Each wall is flat, endless, passes through zero and stands at right angles to its row. A trip goes straight from one point to another. Which walls does it cross, in order?
In the rows, zero is written as 128.

Walls:
(1): [110  33 129]
(2): [152 161 142]
(3): [210 125  83]
(4): [ 77 126 140]
Trips:
[120  78 192] to [161 167 132] => 2, 4, 1, 3
[ 92  67 140] to [123  90 194] => none
[159 134 204] to [ 67 148 194] => 4
[135 155 121] to [119  77  60] => 2, 1

Walls:
(1): [117  81 120 175 106 166 104  98 127 103 136 202]
(2): [114  90 130 211  76 204 119  88 126 101 159  75]
(3): [173 190 146 193 178  70  79 149 136 184 119 109]
(4): [112  83 130 156 116  69  84 130 160 144 163 120]
Trips:
[118 108 206 149 120 159  99 116 116 205 100 121] to [ 99 175 104 148 139 109  62  90 125 145 167 112] => 1
[131 147  92 135 161  69 106 167 170 143  22 106] to [203 165 124  36 110 120 131 144 163 178 115 182] => 4
[109 106 151 118 129 126 132 216 113 190 155 100] to [ 56 164 105 161 180 125 137 183 127 111 180 106] => 2
[133  80 116 126 214 127 165 172 132 164 163 149] to [120 134  77  83 102 149 118 184 134 121 101 120] => 3, 4
[150 152 129 120  92  70 178 108 131 182 138 229] to [165 143 152  65 137 129 137 194 205 126 172 133] => 1
[113 105 151 114 143 141 155  47  91  97  79 153] to [118 159 146 148 125 135  99  98  86  79 170 160] => none
[116  81  88  86 107 119  55 107 159 160 191  95] to [ 99 123 143 229  90  90 204 100 117   7 157 114] => none

Walls:
(1): [111 114  82 136 162 100 124 111 147 141 126 151 152 117  71 169 163 133
 122 126 106 117  53  97 158 123 140 148 111 111 116 102]
(2): [213 135 164 163 147 132  31  39 123 173 116 192 123  94 148 166 194 125
 111 141  88  77 161  83 161  93 146 143 143 145 142  53]
(3): [105 184  55 143 133 124 171 129 112 147 138 151 113 120  92  62 123 133
  38 190 136 181 145 106 157 155  74 104  72 170 180 136]
(4): [154 150 128 120 140 100  80 139 116 104 152  47  89 193 110 163 167  86
 168 194 123  90 196 178 188 133  33 148  61 141 162 134]
(5): [ 63 143 136  93 177  81 140 147 107  98  19 134  96 122  82 123 153  89
 183 151 120 146 107 157 109 157 114 212 149 113  71  50]
(6): [ 64 128 155 107 154 121 211 112 138 144 154 113  93 163  68 128 177 137
 122 162 156 155 146 110 132 110 118 132 152  25  85 137]
Trips:
[139 101 185 126 163 115 105  90 168  77 166 106 164 155 107  93  93  87
 149 137  80  94 126 102 127 108 182 152  91 173 110 114] to [115 161  96 134  75 115 114 119  87 141 164 108 153  96  83  75  65 159
  71 124 106 127 117 108 102 117 171 198 164 123 167  73] => 4, 3
[209 145  68  87  96 149  56  29 108 180 152 151 147 147 187 187 172 188
 107 192 176 161 110  98 152 109  51 125 113  65 108  99] to [141 178  66 156 123 160  95 161 215 133 145 107 151 169 146 106 112 110
 136  75 108 144 129  90 144 119  45 226 154 129 122 148] => 6, 2
[170 165  93 136 136 143 113 108 122 102  83 123 116  86 178 177  92 146
 160 131 107 143  97 207  67 140 204 152  77 134 132  88] to [ 58 164  93 138 133  58 108 134 153 103 108 173 141 103 124 124 116 116
  88 127 138 110 132 147 121 139 115 121 121 101 173 164] => 1, 2, 3
[133 141   7 142 156 200 128 152 119  54 127 139 186 102 139 130 109 100
 141 194 141  83 111 130  86 112  96 126 118 150 210 174] to [135 125  91 126 183  30 152  82 136 133 165 191 108 152 104  55 157 174
  69  38  99 144 146 120  58 161 218 174 142  85  92  97] => 4, 5, 6, 2
[161 126 104 116 115  94 130 151 148 162 167 156 123 172 151  44 127 120
  97 141 161 125 128 133 156 195 155  72 150 136 130 183] to [ 56 193 118 103  92 126 125 165 157 160 116 118 128 127 174 174  89 115
 118 134  61 188 148 198 206 112  90  93 103 149 177 148] => 4
